Each row is a point. Before rounding, the points of a table are all equally far from one centre. They may lie mostly on one side of it. Where is the centre, to within rounding?
In the rows, zero is written as 100.

Points (7 x 3)
| 114 |  38 |  52 |
| 147 | 120 |   7 |
|  85 |  95 |  83 |
|  91 |  59 |  72 |
|  99 |  48 |  68 |
| 107 |  70 |  99 |
| 111 |  46 |  26 |
Centre: | 133 |  91 |  53 |

Points (12 x 6)
| 163 |  53 |  80 |  72 |  92 | 124 |
| 151 |  44 |  70 |  87 | 118 | 110 |
| 158 |  30 | 131 |  72 | 103 | 138 |
| 115 |  96 | 104 |  89 | 147 | 151 |
| 154 |  65 |  90 |  53 |  90 | 137 |
| 171 |  54 | 122 |  71 |  96 | 111 |
| 120 |  41 |  77 |  88 | 140 |  95 |
| 134 |   5 |  95 |  83 | 101 | 110 |
| 129 | 123 | 102 |  85 | 118 | 122 |
| 166 |  85 | 108 | 107 | 124 | 107 |
| 129 |  63 | 149 | 124 | 137 | 148 |
| 136 |  57 | 103 | 113 | 154 | 135 |
Centre: | 110 |  63 | 114 |  98 |  95 | 121 |

Points (17 x 11)
| 130 | 159 |  76 |  51 | 150 | 102 |  70 |  75 |  68 |  83 |  96 |
| 117 | 115 |  19 |  70 |  61 | 129 |  93 | 109 |  47 | 123 |  81 |
| 118 | 147 |  24 |  44 | 147 |  76 |  54 |  64 |  69 | 102 |  85 |
| 104 | 121 |   5 |  35 | 107 |  87 |  85 |  89 |  76 |  43 |  78 |
| 130 | 119 |  14 |  66 | 110 | 121 | 134 |  44 |  54 | 120 |  61 |
|  89 | 112 |  45 |  51 | 123 | 141 |  78 |  41 |  47 |  95 |  77 |
| 121 | 110 |  27 |  22 | 113 |  96 |  65 |  74 |  64 |  67 | 117 |
| 105 | 128 |  19 |  67 | 133 | 142 |  55 |  77 |  53 | 108 |  97 |
| 113 | 138 |  45 |  54 | 143 | 104 |  90 |  36 |  66 |  45 |  88 |
|  76 |  97 |  48 |  83 | 123 | 150 |  39 |  49 |  78 |  93 |  81 |
| 135 | 125 |  68 |  61 |  76 |  92 |  52 |  80 |  34 |  92 |  59 |
| 109 | 154 |  40 |  39 | 125 |  89 |  56 |  78 |  53 |  83 |  73 |
| 123 | 157 |  30 |  59 | 106 |  72 |  45 |  86 |  65 |  58 |  74 |
|  82 | 116 |  32 |  41 | 111 |  93 |  74 | 108 |  58 |  83 |  46 |
|  61 | 122 |  30 |  76 | 108 | 104 |  61 |  84 |  70 |  79 |  29 |
| 103 |  86 |   8 |  48 | 102 |  84 |  99 |  54 |  49 |  81 |  49 |
| 123 | 100 |  39 |  31 | 129 | 104 | 113 |  88 |  57 |  77 |  51 |
Centre: | 113 | 111 |  51 |  91 |  99 |  93 |  91 |  72 | 101 |  95 |  86 |
